Each row is a point. The ring and each string are closed loops that go straight from each point to the next, and from the last back to the first. Before rounding, they use only three directions, however many columns there are. How many times does the string pass through the ring? Passing back the other way cancels.
In the rows, zero is written as 128.

Ring (7 x 4):
[[144  82 132 184]
 [135 133 120 157]
 [121 144 125 124]
 [115 113 160  81]
 [123  60 185  87]
 [125  35 178 119]
 [132  42 154 160]]
String (21 x 4):
[[109  58 159 113]
 [132  67 163 130]
 [148  43 177 142]
 [136  64 161 139]
 [123  57 153 141]
 [140  75 160 137]
 [152  46 177 146]
 [131   8 184 136]
 [131   9 195 116]
 [148  39 198 112]
 [130  71 170 112]
 [115  84 154 111]
 [118  87 162 100]
 [139  88 167 116]
 [136  97 175  93]
 [113 113 178  50]
 [134 100 186  72]
 [137  87 172 107]
 [124  84 162 109]
 [102  67 168  84]
 [100  44 176  85]]
Times through: 0
String, 20 rows:
[[ 93 106 160  59]
 [112  79 191  51]
 [135  54 206  72]
 [142  65 179 115]
 [132  68 167 123]
 [148  46 183 130]
 [139  23 179 142]
 [143  70 162 141]
 [127  77 149 140]
 [143  73 153 156]
 [166  69 143 201]
 [153  95 113 216]
 [132 114 111 181]
 [118 115 119 150]
 [119 113 127 138]
 [111 146 111 133]
 [ 95 180  99 107]
 [121 153 136  99]
 [107 151 144  71]
 [ 97 126 150  65]]
Times through: 0

Ring (7 x 9):
[[162  54 156 138 136 115 114  98 136]
 [172  68 167 127 142 120 126  81 134]
 [149 141 141 115 128 121 152  99 120]
 [117 201 110 125  99 112 159 123 129]
 [ 99 205  92 139  84 104 149 144 136]
 [100 161  87 146  91 103 133 163 126]
 [126  98 112 145 113 108 119 146 124]]
String (27 x 9):
[[169 109 154  99 151 131 156  94  99]
 [178  73 169 113 152 127 138  80 117]
 [198  27 200 128 157 124 116  46 147]
 [183  30 174 125 156 124 118  83 123]
 [151  84 137 127 134 118 129 119 115]
 [144 105 135 134 123 114 129 113 130]
 [144 110 141 139 117 111 127 102 144]
 [139 107 122 127 126 117 135 134 109]
 [169  41 157 130 147 120 117 103 120]
 [181  26 170 126 155 123 116  90 121]
 [154  86 137 119 140 122 136 121 104]
 [170  75 156 115 149 125 136  97 110]
 [177  86 169 109 151 128 143  77 117]
 [167 120 163 112 138 125 149  73 128]
 [143 170 128 101 129 126 169 112 101]
 [134 197 127 111 114 120 169 102 123]
 [132 177 133 130 104 112 149  96 148]
 [132 144 128 135 109 111 138 112 139]
 [112 190 100 125 101 112 156 141 117]
 [ 95 233  79 121  90 111 169 158 110]
 [117 175 107 129 103 111 149 133 125]
 [131 152 131 138 105 109 137 105 148]
 [112 229 115 131  86 108 161 106 152]
 [104 249  92 111  95 116 180 138 111]
 [115 212  96 104 111 121 176 145  94]
 [137 191 123 101 123 125 174 112 104]
 [161 141 156 109 134 125 157  78 125]]
Times through: 0
